Each row of a before or after table is a point. One or more steps were done to the points. Then noise was added and the rows were shuffled. The steps act on columns, c1 being the first. Name the steps. A step turns or swaps two columns, mirrors them in a line or flattens them onto one, adds a multiple of one to another, or multiplies or shifts one. Angles are multiples of 10 degrees, from the lower column toward the higher: turns from -170 to 170, lines from 10 to 170 but not 90. Use the fewest steps. Two steps may share a column if one is a turn and the other turns, adds or multiplies; they go together, in the order done. Otherwise the lowest column goes first.
In the rows, zero is written as 128.

Before, 10 rows:
[[174 142 154]
 [126 116  86]
 [141 140 121]
 [169 141 150]
 [110 102 101]
 [148 162 119]
 [109 110 112]
 [174 124 129]
 [ 96  97 108]
 [184 169 129]]
After, 10 rows:
[[116 123  83]
 [112 164 114]
 [137 140  75]
 [134 141  80]
 [ 87 117 143]
 [118 109 152]
 [120  96 167]
 [109 171  77]
 [108 103 156]
 [114 139 118]]
Steps: turn c1 and c3 by -110 degrees

Before (11 x 8):
[[153 109 123  99 156  57 164 130]
 [159 126 118 126 102 146 130 124]
 [120 123 155 100 107 105 130 124]
 [107 148 124 117 110 134 160 164]
 [132 185 127 146 122 161 128  95]
 [154 146 137 112 113 110 134 172]
 [125 165 111  80 152 120 123 121]
 [123 150 107 174 141 133  99 122]
 [147 133 128 123 136 115 106 116]
 [ 90 121 143 119 139 164 155 117]
 [139 115 141 140 170 102 135 141]]
After:
[[155 146 126 112  63 175  98 121]
 [ 90 121 134 121  88 101  37 102]
 [138 116 122 141 120 153  85 143]
 [125 167 137  79 102 127 173 138]
 [147 134 114 122  85 124 179 147]
 [123 150 126 174  90 122 236 127]
 [158 126 138 126  53 116 142 114]
 [132 184 130 146  73  82 131 117]
 [106 148 152 119  59 156  63 105]
 [153 108 154  99 106 164  55 190]
 [121 124 108  99  56 136  71 150]]
Steps: turn c3 and c7 by -140 degrees; multiply c7 by 3; shift c5 by -50; turn c6 and c8 by -120 degrees

Before (9 x 12):
[[ 76 141 103 137  88 103 143 161 132 135 136 101]
 [138 110 120 136 122 140 123 131 160 137  83 134]
 [ 93 120 107 125 101 139 135 128 101 155 122 107]
 [ 88 153 104 170 114 114 132 125  93 139 130 117]
 [132 109 144 120 155 147 132 170 149 114  85 126]
 [143 147 162 122 133 158 120 120 155 116  87 122]
 [141 129 148 121 128 148 153 146 148 127 105 155]
 [143 137 143 109 131 129 109 158 137 135  95 145]
 [118 130 113 142 100  96 152 121 105 139 119  89]]
After:
[[127 146 125 112 121 139 153 131 106 102 170 129]
 [127 102 158  87 123 115 100 123 133  78 118 132]
 [130 136 155 131 112 139 109 128 134  24 135 122]
 [131 115 154 120 136 104 139 160 125   7 119 121]
 [124 119 106 142 121 129 126 157 119 130 164 138]
 [122 127 116 131 129 148 157 145 148 128 152 149]
 [139 127 156 112 128  96 120 121 149  38 134  97]
 [131 110  89 127 138 157 147 119 127 155 170 119]
 [129 147 111 128 130 148 148 169 130 219 172 125]]
Steps: flatten c1 and c12 onto the line at 110 degrees; multiply c2 by -1; turn c7 and c9 by -60 degrees; turn c3 and c9 by 150 degrees; turn c4 and c11 by -170 degrees; turn c5 and c10 by 110 degrees; multiply c10 by 3

Before, 12 rows:
[[112 145 120 141 152 134 142 117 128  78 116 120 124 180  90 162 118 164
  127 127  99 127  97 103]
 [171  85 134 111 137  98 154 149 111 169 120 124 135  68 158 140 105  93
  168 140 110 120 145 173]
 [164 123 157 131 130 106 128 166  96 135 100 144 109  84 152 124  94  51
  148 136 110  70 118 162]
 [183 107 122 144 119 138 152 185 125 145  96 152 105 103 157 140 141  85
  147 145 129 102 155 175]
 [172 120 149 163 138  93 112 160 124 171 144 160 128  92 139 104 130  95
  124 144  96 142 140 177]
 [122 170 129 151 165 139 117 120 129  95  96 116 160 160 102 134 112 153
  154  82 135 120 143 142]
 [149 177 142 108 146 123 141 141 147  97 105 116 161 147 131 128 130 160
  110 123 126 127 101 112]
 [182 131 114 142  79 113 127 147  90 136 132 148 128  83 147 113  97  85
  149 129 128 142 124 139]
 [126  85 176 106 116 129 113 123 173 109 171  97 171 134 150 151 147  92
  100 145  86 136 225 116]
 [127 149 113 162 140 126 116 124 119 105  92  84 132 135 112 132 106 179
   95 129 140 102 112 118]
 [136 150 134 148 141 132 110 114 141  86  74  67 134 164  98 103 133 150
  138 116 112 160  92 100]
 [133 149 149 142 141 132 129 119 124  83  73 123 105 100  95 137 119 165
  120  66 129 139  96 116]]
After, 12 rows:
[[112 139 120 158 154 133 142 116 127 138 116  95 125 180  90 120 117 163
  127 132  99 135  96 126]
 [123 155 128 187 165 140 118 120 129 155  97 121 158 160 102 116 112 154
  155  81 135 144 143 137]
 [150 165 142  78 145 122 140 142 146 156 105 128 161 147 131 117 131 159
  109 125 127 149 103 131]
 [125 100 176  72 115 128 112 123 175 169 170 105 172 133 150  98 147  91
  100 146  86 111 225 122]
 [162  98 157 136 130 108 129 168  96 195  99 132 109  84 152 145  94  51
  149 129 110 112 118 128]
 [127 132 113 213 139 126 117 126 118 165  93 126 134 133 112  82 104 179
   95 132 139 130 112 127]
 [184 137 115 161  79 112 128 149  89 196 132 144 128  84 145 148  97  86
  150 128 128 133 124 128]
 [136 156 136 177 142 132 112 115 141 146  76 153 134 164  98  67 134 150
  137 122 111 146  91 131]
 [184 101 123 168 118 137 152 184 123 204  95 115 105 103 155 149 140  85
  148 137 131 113 156 125]
 [131 148 150 164 139 132 128 118 124 141  72 120 104  99  93 122 119 163
  121  70 129 141  94 137]
 [172 127 149 215 137  94 113 160 124 231 143 152 128  92 140 161 129  95
  125 135  95 126 139 125]
 [170  91 136  86 137  98 153 150 112 230 122 118 137  69 157 124 106  92
  169 132 111 109 146 128]]
Steps: flatten c2 and c22 onto the line at 30 degrees; multiply c4 by 2.5; shift c10 by 60; turn c12 and c16 by 90 degrees; flatten c20 and c24 onto the line at 170 degrees
